Each row of a before or after table is a point. The points were changed in one or more steps. Then noise was added and the rows were shuffled. The steps act on columns, c1 being the first. Write out the steps. A step turns or swaps two columns, mirrors them in a line or flattens them onto one, adds a multiple of one to another, or multiplies or shifts one. Angles are multiples of 10 degrees, from the lower column toward the higher: turns from -170 to 170, lines from 10 to 170 but not 90. Use the fewest steps. Two steps may share a column if one is a turn and the other turns, adds or multiplies; they go together, in the order done. Otherwise the lowest column goes first.

Before:
[[ 43 -41]
 [-18  38]
 [ 32 -29]
 [-46  10]
 [-32  33]
 [ 18 -27]
 [-13  25]
 [-83  55]
 [ 10 -43]
 [ 43 -35]
 [ 29 -39]
 [-60  43]
 [ 24  -4]
 [ -3 -35]]
After:
[[-27  20]
 [-38  26]
 [-40  41]
 [-28  32]
 [-32  -3]
 [ 24 -16]
 [-42  13]
 [  0  25]
 [ 55 -81]
 [ 31 -33]
 [ 44 -59]
 [ 11 -47]
 [ 42 -19]
 [-34  40]]
Steps: swap c1 and c2

Before:
[[-39 -13 -24  10]
 [  5  -4 -27 -20]
 [ -8  24   2  -6]
 [ 39  17  28  29]
 [  3  15  16  -3]
 [  4   0  57  22]
 [ 22  -6 -12  -2]
 [-22   8   5  27]
 [-14 -34   7  -8]
 [-36 -26  -9  13]
 [  1  13  35  22]
 [-82   8  22  23]
 [ -8  38  23 -18]
 [ 10  22  32  52]]
After, 14 rows:
[[-27  -9   5  -6]
 [  5  22 -24   7]
 [ 22  24 -84  11]
 [ 57  -1   6  12]
 [ 23  94  -3 -10]
 [ 31  53   9  24]
 [-12 -12  22  -2]
 [ 34  32   0  13]
 [ 16  37   3  -4]
 [-27 -32 -41   7]
 [ 29  41  35  12]
 [  6 -81 -14  -5]
 [ -9 -64 -36   3]
 [  1  58 -12  -1]]
Steps: swap c1 and c3; multiply c2 by 2.5; multiply c4 by 0.4

Before, 14 rows:
[[ 11   4  -8 -22   5  13   1  -6  10]
 [-12   8 -17   6   2 -20  -4  -6  -4]
 [  8   9   3  11 -14 -20  21  -7   7]
 [  7  13 -14  13   5  -1   3   1  13]
 [  3   8   8   9   7 -14  -7   3   4]
 [  9  -6 -19   7  -2 -15 -10   4   3]
 [-11  13  -8  12  -5 -19  42  -2   5]
 [ 13 -12 -15  10   3  -4  -6  -6  -3]
 [ 11   8 -17   7   2 -16  -8  -4 -20]
 [  9  14 -19 -32   6 -21   1 -48   7]
 [-26  11  26  14   5 -19  11 -22   8]
 [ 10  10  -6  14   8 -25  49  -3   2]
 [ 12  12  -8  15   1  16  14   1   3]
 [ -2   8  -6 -11 -16 -11  -4   4  10]]
After, 14 rows:
[[-18  12  16  45   1  -8   3   1   3]
 [ -6 -12  -4  30   3 -15 -13  -6  -3]
 [ -9   4  13 -65   5  -8  -6  -6  10]
 [  2   8 -14  27   7   8  -7   3   4]
 [ -7  13  -1  39   5 -14  -2   1  13]
 [  4   8 -11 -33 -16  -6  -1   4  10]
 [ 13  11 -19  41   5  26  25 -22   8]
 [ 12   8 -20  18   2 -17   4  -6  -4]
 [-39  10 -25  42   8  -6  31  -3   2]
 [ -8  14 -22 -96   6 -19  -4 -48   6]
 [-20   9 -20  33 -14   3  11  -7   7]
 [-19  13 -19  36  -6  -8  39  -2   5]
 [ -1  -6 -15  21  -1 -19 -13   4   3]
 [ -3   8 -16  21   2 -18 -13  -4 -20]]
Steps: mirror c1 and c7 in the line at 110 degrees; swap c3 and c6; multiply c4 by 3

Before, 10 rows:
[[-19  38 -25 -11  -7 -10  -7  48 -11 -15  35 -38 -27  46]
 [-31 -29 -37 -31  25 -11   2  33  12 -16  30   9  -4  17]
 [ 15 -10 -34 -24  90  15  10  33  39  28  29   6  19  37]
 [ -6  11 -54 -45  21 -16 -30 -18  -6  -3   8   3   2  49]
 [-39  26 -53 -49  12  22 -11  22  13   7  48 -21  14  17]
 [  7 -10 -60 -31  22  10   9  49   1   6  28  -1  51  45]
 [-29  16   7 -12 -10   2 -51  72  33 -11 -19 -10 -12  44]
 [-46 -34  -1  46 -45  -2   9 -19  52  47 -50 -20 -49 -10]
 [  0 -37  13 -16  -9 -15 -38 -27 -18  63 -67 -15 -52 -33]
 [ 11 -27 -12  15  13  65  39  27  61   3  18  45  -3  14]]
After (10 x 14):
[[-60  27  38 -46 -38  22  -5 -19  17   8  46  14  12 -20]
 [-66 -53  24  46  42  -4  28 -24  45 -46 -48  24 -48   0]
 [ -7 -30   4  17 -16  63  58 -15  47  19  18 -47 -10  -3]
 [ -6  -6 -11 -26 -91  19  26 -41  33   8  31 -21  17 -33]
 [-34  11  41 -45 -44 -18 -27  14   6 -10   8 -24   4 -46]
 [-45  11  -2 -10  10   4 -38 -35  49  62 -19  -5 -11 -45]
 [-49 -33  20 -30 -37 -11   5  -6  11  33  29 -16  -5  -8]
 [-38  31  26 -11  -6  -8  -9 -21  -9  44  35  19 -28 -57]
 [-11   6  40 -33 -47  11   8 -39  -4  33  28 -15  51 -42]
 [-20 -50  -6 -16  17 -13 -42 -26  -2 -66 -68  25 -53  26]]
Steps: shift c1 by -20; add 0.3 times c13 to c2; turn c3 and c5 by 150 degrees; turn c7 and c9 by -20 degrees; turn c8 and c10 by 130 degrees; turn c12 and c14 by 160 degrees

Before (13 x 20):
[[ -8   1 -28  -5  27   6   0  -5 -36  -5   0  -8  14  12   5 -15   0 -20
   -8  15]
 [ 24  11  -1 -16 -14  20  -3   2  -1  12  29  16   7 -11  -8   3  12  14
    1  -5]
 [-12  -7   1   0  12   6  -9   2 -14  -6 -16 -18  21  14  19 -15   2 -12
  -16  19]
 [ -4  11 -10   7 -22  11  22  17 -10  -9 -16  -6  -2 -17 -22   1   2   0
  -13 -11]
 [  9 -18  -5   6   8 -18  10  25   7 -20   6  -8   0  -1   3 -16  -1   7
   11  -8]
 [ -3   1 -10 -11  11  -6 -10   5 -24  18  10 -13  15   6   6  11 -19  -5
  -18  16]
 [ -7  24  -1   1 -18  11   5  -1  -2  -8   9  17  -7   5 -17   7   2  16
   22 -11]
 [ 27   0   2  20  -6 -36   7  18  14 -32  16   2  10   3  -1  -1  11  -8
   -2  -4]
 [-21   0 -24   9  24  -2   0  -3  -4  -7  -7  -4  10 -10  10  -9  -5  -8
  -15  28]
 [-10 -20 -24   0   3   0  -2  -1 -24   4   4 -25  14  12   6  -4   6  -8
  -11  39]
 [ -1  22   0  -3 -16  16   8  36   8 -11   7  15   8  -9 -37   3   7   3
   14  -5]
 [ 32  25 -11 -15   0  13  -7   3   0  16   7 -10  10  -5 -16  29  13  19
   11  -1]
 [ 13   1  -2  15   3  -6  29  26   9 -26  13  13  13  11   1   7   6  17
   -1  -6]]
After (13 x 20):
[[-63   0 -24   7  11 -14   0  -4  -4 -12  -8  -3   5 -11   9  -7  -7  -7
  -10  27]
 [ 96  25 -11 -13  -6   8  -7   4   0  -7   6 -10 -18  -5 -17  28  17  14
    8  -1]
 [-30 -20 -23   0   0  -1  -2   0 -25 -13   5 -25  -7  12   5  -4   0   0
   -8  39]
 [-36  -7   3   0   2  -1  -8   0 -13 -20 -16 -19   2  12  20 -16  -5  -5
  -11  20]
 [ 70  12  -3 -16 -16  20  -3   0  -2  -6  31  17 -14 -10  -7   3  15  12
    2  -6]
 [ -2  20   1  -2 -15  17  10  36   7 -10   7  15  12  -8 -39   3   6   8
    9  -6]
 [ 81   1   1  21  18 -18   8  18  15 -15  15   2  30   4  -1   0   1   3
   -2  -4]
 [ 27 -19  -7   7  12 -15   9  24   9  -4   5  -8  19   1   4 -17   3   3
    8  -8]
 [ 39   1  -2  14   4  -5  30  26   9 -19  13  12  23  12  -1   7  11  10
    0  -5]
 [-13  10 -11   8 -16  16  23  17  -9   1 -17  -7   8 -16 -20   2   1   1
   -7 -11]
 [-25   2 -28  -6   8 -10   0  -6 -36 -15   0  -9   2  12   5 -15 -13  -7
   -7  16]
 [ -8   1 -10 -11   6  -9  -9   4 -25 -10  10 -13 -22   7   6  12 -14 -10
  -11  15]
 [-21  24  -1   2 -13  14   5  -3   0   6  10  17   9   6 -17   8  10   8
   14 -12]]
Steps: multiply c1 by 3; flatten c5 and c6 onto the line at 130 degrees; mirror c10 and c13 in the line at 140 degrees; flatten c17 and c18 onto the line at 40 degrees; multiply c19 by 0.7

Before (13 x 48):
[[-23  13   6   5   4  12  23  14 -12  15   2  33  13  11   9   2  27   0
    8  17 -31  12  -4  21  -7  10   6  30  10  16 -11  -6   9 -12   6  -3
   23  46  -5   7   9 -15   4 -21 -12 -11  -3  10]
 [ 12  17 -40  12  11  -4  -2   2 -18  -8  14   2 -12  35  24   3  -3 -26
  -19   4  25 -23 -18  -2  16  16   9   0 -21   8  -2 -14  -9  15  10  16
   19 -16   1 -24 -11  -7  10   6  14   8  -7  -2]
 [-26  22   4  20  13 -10  11   1  -6  -7 -11  24  19 -10  18   1  16  -6
    4   0 -20  16  -5  24  -3 -16   7  22   5  -6 -16 -12   3   1   8 -12
   -1  20  -5   1  24   1   8 -10  -9   0   1  -6]
 [  8  -1   6  12 -12 -17  -5   8 -26  -1  11  -7  -9  -5  33  -3  -2 -16
   11 -20  -9  -8  18 -18  12 -19  -6   5 -11  -4 -16  17   9  13 -13  10
   15   1 -10  -7 -17  -1 -18  21  14  -9  -5   8]
 [ 13  24 -41   7  -2  16 -10   6 -40 -15  -1  -3 -17  14   3  -5   6 -23
  -36 -20  12  -8   1  -7  11  16   4   6   5  23   7 -22 -17  -1   4  -4
   24  -4  14 -24  -9  -4  16  -3  -3  12   5   8]
 [  9 -11   4  14   1 -25  -7   5  -3  -9 -26 -14  -2  -1   9 -10   1 -23
    2  12  11  -9  18 -13  15  -9  -3  -7 -17   6 -12  12  18   8 -13  -3
   33  -3 -28 -19 -25 -11 -20  15  13 -21 -16 -13]
 [-24  20  -1  24  10  -5   5  -4 -18  -2 -10  16  12 -11  11   7  20  20
   11  20 -17  -5   2  16 -25  -9  13  25   5  -1 -17   6  10   4   1  10
   35  23  -1  14   4   2 -14 -16 -28  -6  -8  -1]
 [  6  -9  21  26 -12 -40 -14  15 -20   0   4   5 -16   2  18   1  -2 -15
    5  13  10   2  23 -19   8 -14   3  -7 -11  15  -2  -8  -1  17 -25  10
   10   1 -14 -12 -17  -5   2  17   0  -7 -11  -3]
 [-30  33   0   5   1  -3   6  -7  10   1 -19  33   4 -13  18   1  11   3
   25  11 -22  -1   0  23 -18   4 -11  10   1  10 -27 -17  -2  19  -6  -8
   26  26 -10  18   7   3 -12 -10 -19  -2  -6  11]
 [-23  27   8  12   3  -1  17   4  -4  -5  -4  11  12   5   4 -10  15  -7
   16   5 -11  11  -8   9  -8 -13  -1  27  -6  16   0 -15  -1 -16   6   5
   24  22  -5  34  19  -4 -14 -14 -19  -4   1   5]
 [ 26   5   1  15  -7 -36  -6  15   5  12  21 -16   0   8   8  -4  14  -8
   -5  -1  -3  -3  30  -8  11  -2  -7 -15 -10  -4  -1   9   9   4  -9   8
   14  -8 -28  -8 -25  -6   0   9   3 -18  -6 -17]
 [ 17  -2   8  17 -15 -20 -17  29 -15  -4   7 -13   0 -20  20  -6  -9   3
   -2   7  -8  -4  11 -16  21  -4  12  -4 -20  -2  -7   8   8  17 -13  -7
   20  -3 -19   6 -10 -26 -14  13   0 -25 -26   7]
 [ 25   4 -29  15   1  15 -14 -17 -33  -9  -8  -3  -8  23   8  -7   6 -14
  -35   2   1 -17  -8   1   5  14 -11   2 -35   9  11  -8 -23  17   7   7
   23  14  -1 -17   1  -2   8  12  -1   8  -6   8]]
After:
[[ 27   4   1  15   6 -35  -7  15   5  12  22 -17   1  10   8  -2  16  -7
   -4   0   6  -1  32  -8  11  -4  -7 -17 -10  -3   1  10  10   4  -8  -6
   13  17 -28 -10 -25  -8  -1   9   3 -19  -5 -18]
 [-24  24   4  20  -5  -9  10   0  -6  -6 -12  26  19 -12  18  -1  15  -5
    3   2  15  -7  -4  25  -4 -16   8  23   5  -5 -15 -12   4   2   7  19
    0 -48  -6  -1  24   2   7 -11  -8   0   1  -6]
 [ 25   4 -28  15   2  15 -14 -16 -32 -10  -8  -2  -7  21   8  -7   7 -13
  -36   2   1  22  -8   2   5  14 -11   2 -34   8  11  -8 -22  17   6  -7
   25 -15   1 -17   2  -3   8  12   1   9  -6   7]
 [-29  34   0   5 -20  -2   5  -8   9   1 -19  24   7 -11  20   1  10   3
   25   8  16  11  -1  23 -17   6  -9  10   2  10 -27 -18  -2  17  -5  15
   28 -47  -9  19   6   1 -12 -11 -19  -3  -5  11]
 [-24  20  -2  26  -3  -5   6  -6 -19  -1 -10  20  11 -12  10   8  20  21
   13  19  19  14   3  15 -27 -10  13  25   6  -2 -18   6   9   4   0  -5
   33 -39  -2  13   6   4 -14 -17 -29  -6  -8  -2]
 [ 13  18 -39  12   8  -3  -3   2 -18  -9  14   8 -13  36  25   3  -3 -24
  -20   5 -20  15 -18  -2  16  15   9   0 -21   9  -1 -13  -8  16  10 -24
   17  45   1 -25 -12  -7  10   6  15  10  -6  -2]
 [-23  27   8  11  -5  -2  17   4  -3  -5  -2   9  11   5   3 -11  16  -6
   16   5  13  -2  -9   8  -9 -12  -2  26  -7  15  -1 -15   0 -17   6   0
   24 -49  -5  33  19  -2 -13 -15 -21  -3   2   6]
 [  8 -11   5  15  11 -27  -9   7  -1 -10 -26  -8  -2  -2  10  -9   0 -22
    1  11 -11   8  17 -13  16  -8  -4  -6 -17   7 -11  11  18   8 -13   0
   34  10 -28 -18 -25 -12 -19  14  14 -21 -15 -13]
 [-22  12   6   3 -18  11  25  15 -13  15  -1  27  12  11  10   3  28   0
    6  18  27   4  -4  21  -7  11   8  29  12  16 -11  -6   8 -12   6  13
   24 -95  -5   7  12 -16   6 -21 -12 -11  -2   9]
 [ 17  -1   8  19  -2 -21 -17  30 -14  -3   9 -18   0 -21  19  -7 -10   4
   -1   8   4   3  12 -15  21  -4  12  -5 -20  -1  -7   9   6  18 -13  10
   22   7 -19   3 -11 -25 -14  12  -1 -25 -25   7]
 [  9   0   6  12  -6 -17  -5  10 -24  -2  10 -13  -8  -4  35  -1  -4 -16
   11 -19  11  10  16 -18  11 -19  -7   6 -13  -4 -16  17  10  15 -12  -5
   15   4  -9  -7 -18  -1 -18  22  13  -9  -5  10]
 [  6  -8  20  27 -13 -39 -16  16 -18  -1   5  -5 -15   1  18   2  -2 -15
    5  15  -7  -2  23 -19   9 -16   0  -5  -9  15  -2  -8  -2  19 -24 -14
    8  -2 -15 -11 -17  -5   3  17   0  -7 -11  -3]
 [ 14  24 -40   8   1  16 -10   6 -43 -14  -2  -4 -17  13   3  -5   7 -24
  -36 -20 -13   6   1  -7  11  16   3   5   5  22   8 -22 -16  -1   4   1
   24  12  15 -23  -9  -2  17  -4  -3  14   4   9]]
Steps: turn c5 and c12 by 40 degrees; turn c21 and c36 by -160 degrees; turn c22 and c38 by -160 degrees; multiply c38 by 2

Before, 13 rows:
[[-65  -2 -20  14  10 -39 -15  23  36  -8   4 -52  32  -3  40 -28  29 -16
  -36  68 -36 -44  13 -54 -71 -34 -20  61  30   9  16  32  -4 -40  18 -52
  -25  19  19  39  13  21 -33   1   8  40 -23 -28 -33  -5  69  -9 -21  33
  -29  -1   2 -48 -34   8  24  -2  52  39]
 [  7 -13  49  44 -65 -33  15  56 -60 -42  26  26  10  31 -29  -8 -29 -36
   30  54  12 -80   1  16 -23 -42  19  14  16  34   7  -8 -60 -42 -51  24
  -43  50 -20  59  35  46 -39 -38 -51  28   6 -14  14   3  68  -1   1   2
  -15  62  18  24  34  66 -27 -25  63 -53]
 [-55 -23 -41 -22  -8 -35 -48 -24  -3  23  45 -24  32  35  18 -58 -29  41
  -68  26 -51 -34 -34 -48 -65 -29  13  28 -26   0  -6  39 -18  11 -49 -15
    0  52  10  37 -36 -18 -15  17  33  45  52  -9  28  56  74  24  32  27
  -61  63   2 -26 -55 -29 -46  14  16  32]
 [-12  42 -21  -3 -45  16 -30  34 -15 -20  -8  30  14  41 -38  22 -10 -33
   29  -6  52 -17  80   6 -11  38  44 -14  26 -26 -57 -25 -12  22  34  -9
   25 -11  -9 -23  -9 -16  27  -5 -19 -35 -55  47  11  20   7 -18  51 -37
    3   6 -31   2 -10  24   7 -12   4  -8]
 [ 33  14  16   3 -63 -20  -7  94 -64 -57  51   3  32   3 -36   7 -24 -42
   42 -15 -16 -76 -21 -28  -6  -9   9  26  18  20  10   3 -58 -19 -48  21
  -13  46  20  61  31  22 -37 -45 -22  66 -40  10   0 -11  42  10 -13 -23
  -33 -10  41   8  47  48 -58 -33  22 -40]
 [-60 -10 -42  12   4 -44 -60 -11  51  24   3 -31  28  43 -27 -46 -39  36
  -42  35  -4 -33 -19  -8 -65 -13 -29  25 -26 -26 -14  38  -6  -9 -64 -61
    5  29  12  17 -15   1 -29  13  32  75  45 -86  37  90  47  43  -6  45
  -45  35  71 -66 -15 -18 -40   2  32  12]
 [-66 -15  -8  -9   2 -18 -34 -11  11   8  41  -8  65  35  32 -63 -27  26
  -31  50 -38 -47 -35  17 -56 -20   6  55  21  26  30  40  35 -10 -13 -43
   30   8  31  71  17  13  -9 -10   1  48  25 -61  13  41  36  55  14  17
  -38  38  27 -46 -23 -56 -44  20  32  18]
 [ 20  70  12  26 -40  -9  -3  15 -62 -44  17  -2  23 -20 -59  39  23 -11
   29   0  18  -7  37  -4  -1 -17  29 -20  26  51 -24 -13 -38  32  35  40
   -4  -3 -26   7  30  10  23  -8 -24  -3 -24  34 -65  18  19 -32   4 -52
   18 -12 -30  -6  56  26  14  21  34 -37]
 [ -6  16 -24  -6 -21  15 -34  12  57  -1 -34   1 -11  49  -6 -31 -52   2
  -21 -20  28  21 -63   3 -42  29  47  26 -57 -38 -11  11 -31  45   1 -10
   60 -14  19  -6 -10 -34  34  39  42   9  11   5  36  60   8  30  30  -7
  -22  95 -12 -19   6  19  12  13  28  16]
 [-16  30 -18 -40 -42  32 -26  31 -13 -24   3  27 -13  41 -19  34  25 -15
    0  -6  49  -2   7  44  -3  33  25 -17 -44  -1 -34  -7 -50  45  57 -31
  -16 -39 -12  -9  -7  10  11   7 -19  -5 -18  38 -37  36   3 -11   2 -34
    6  15  -6  12 -22  34  42   7 -47 -32]
 [  6  63   3 -21 -37  26 -24  -4   3 -16 -32  12  36  24 -31  24  31  -4
   15 -14  27 -38  -8   9  -3  48  -3  24   3  -3 -13 -47 -29  47  20  14
    1 -30 -14 -58 -26 -40  36 -29  13 -37   0  21  14  26  -4   7  37 -16
  -20  28 -41  25  14  35  58   6 -24 -33]
 [ -7  26  -2  13 -48 -19  -2  41 -48 -12  14  18  -9 -19 -43  -2  44 -79
   54   2   7 -28  33  20   4 -26  10  15  21  14 -44  -1 -38  57   9  37
  -55 -19 -25  51  32   5  27 -49 -25   4 -46   8 -37 -13   3  -8   5 -18
  -19 -18 -11  -1 -14  30  12 -54  49 -46]
 [ -9  61   0  20 -72   5 -34  42  -4  20 -39  -6  -3  11  -4  51  18 -48
   22  -2  25  -7  41  10  11 -12  40 -28  10  33 -21 -45 -57  16  25  21
   19 -38   1  10 -29  25  11 -23   0   1 -39  34 -21  18 -13 -18  23 -42
  -22  25 -12  24  17   4  30 -43 -21 -59]]
After, 13 rows:
[[ -7  16 -26  -1 -23  18 -32  14  56  -1 -36 -15  10  48  -6 -30 -54  23
  -20 -18  27  22 -60  -1 -43  26  45  23 -60 -40  -8  10 -75  47   1 -14
  -33 -14  20  -6 -15 -36  34  35  44   9   6   2  35  58   8  26  31  -8
  -21  93  53 -17   2  20  14  13  34  15]
 [  7  66   4 -22 -40  28 -27  -6   6 -14 -29  -5  42   7 -27  24  30  13
   15 -17  25 -39  -6  11   0  51   0  21   3  -1 -15 -41   5  50  19  21
   31 -28 -14 -52 -23 -39  36 -27  14 -40  -1  24  19  27  -1   9  41 -16
  -18  29  25  27  20  36  60   7 -24 -35]
 [-59  -9 -44   3   2 -42 -62  -9  50  25   5 -24  47  25 -30 -45 -39  55
  -42  35  -1 -32 -20  -6 -64 -11 -34  23 -29 -22 -13  40 -61 -21 -63 -63
  -61  30  11  16 -13  -1 -33  13  31  76  45 -86  39  91  47  40  -4  44
  -47  39 -44 -68 -16 -19 -38  -1  30   8]
 [-14  37 -18   0 -44  16 -31  36 -19 -18 -10  18  31  29 -38  22  -9 -11
   29   0  50 -15  79   7 -11  38  43 -18  24 -22 -55 -26  10  15  32  -7
    7 -11  -7 -17  -8 -20  22  -5 -22 -35 -57  50   9  22   8 -19  47 -39
    5   6  38   5 -13  27   7 -16   1 -11]
 [-15  29 -19 -40 -47  35 -25  33 -13 -24   0  -4   9  40 -17  34  25   6
    4  -7  55  -7   5  47  -2  32  22 -15 -45   0 -35  -5  -3  29  59 -37
   17 -37 -16  -8  -8  11  12   7 -18  -5 -21  39 -38  36   5 -19   0 -29
    5  14  -7  13 -19  36  39   9 -47 -30]
 [ 15  72  16  29 -39  -6  -2  17 -66 -49  15 -23  16 -31 -57  36  23   9
   23  -1  22  -9  35  -5  -2 -15  28 -23  29  49 -23 -14  27  73  35  39
   22   2 -25   9  34  10  22  -8 -22  -1 -24  35 -63  15  20 -32   2 -52
   14 -15  15  -7  58  26  12  20  26 -37]
 [ -8  23  -2  10 -51 -18  -5  44 -47  -8  13  -4 -17 -15 -45  -3  43 -61
   54  -1   6 -34  32  20   3 -20   9  18  19  15 -48  -1 -47  45  10  41
   46 -19 -24  52  30   7  25 -52 -22   0 -47  13 -40 -15   3  -8   6 -21
  -19 -14 -38  -5 -18  32  13 -57  48 -43]
 [-64 -17 -10  -5   1 -17 -36 -15  12   8  38  11  73   0  32 -67 -26  44
  -35  48 -36 -51 -36  17 -55 -26   4  59  18  29  31  41 -61 -28 -15 -44
  -40   8  25  72  13  13 -17 -13   6  47  23 -61  13  41  32  58  12  17
  -35  39   8 -46 -25 -59 -36  20  36  19]
 [ 31  15  23   3 -59 -19  -6  94 -63 -57  56 -24  28 -11 -41   7 -21 -28
   40 -20 -13 -74 -17 -28  -4 -11   6  26  18  21  12   5 -38  12 -49  21
  -25  41  18  65  33  24 -43 -47 -21  65 -37  14  -2 -13  41   5 -12 -24
  -36  -9 -35   7  48  48 -58 -32  20 -42]
 [-64  -1 -21  17  12 -41 -13  23  38  -5   6 -51  25 -22  44 -27  27   5
  -34  72 -35 -50  14 -52 -70 -33 -30  63  33  12  14  33 -20 -65  21 -54
   15  19  22  37  12  27 -31   1   6  40 -21 -27 -32  -7  71  -9 -22  31
  -31  -3 -17 -50 -37   9  25  -7  50  36]
 [-10  59  -3  22 -79   7 -37  39  -1  19 -33 -35   1  14  -8  50  17 -31
   26  -2  28  -8  39   9   8 -12  43 -28   8  32 -20 -48  30  28  26  20
   -4 -40  -2  15 -31  26   8 -23   0  -3 -38  31 -25  21 -14 -20  25 -43
  -23  30  25  19  20   4  31 -40 -23 -56]
 [  2 -15  47  46 -65 -29  14  53 -61 -37  26 -11  24  23 -34  -5 -27 -14
   34  52   8 -78   2  14 -23 -42  18  20  21  32   9  -8 -73 -16 -53  21
   13  50 -15  59  39  44 -38 -35 -53  33   7 -13  14   1  66  -1   0   3
  -23  68 -46  24  37  66 -28 -24  63 -54]
 [-52 -20 -43 -24  -4 -38 -51 -24   0  24  49 -32  48  18  13 -57 -27  62
  -68  28 -52 -38 -31 -45 -67 -26  14  34 -29   3  -9  39 -93 -26 -48 -17
   -3  50  12  38 -39 -21 -15  14  30  48  49 -10  27  59  75  25  28  25
  -59  63  -1 -30 -51 -31 -42  13  15  34]]
Steps: turn c12 and c33 by -30 degrees; add 1.5 times c16 to c33; turn c13 and c14 by -30 degrees; shift c18 by 20; add 0.7 times c59 to c34; turn c37 and c57 by 130 degrees
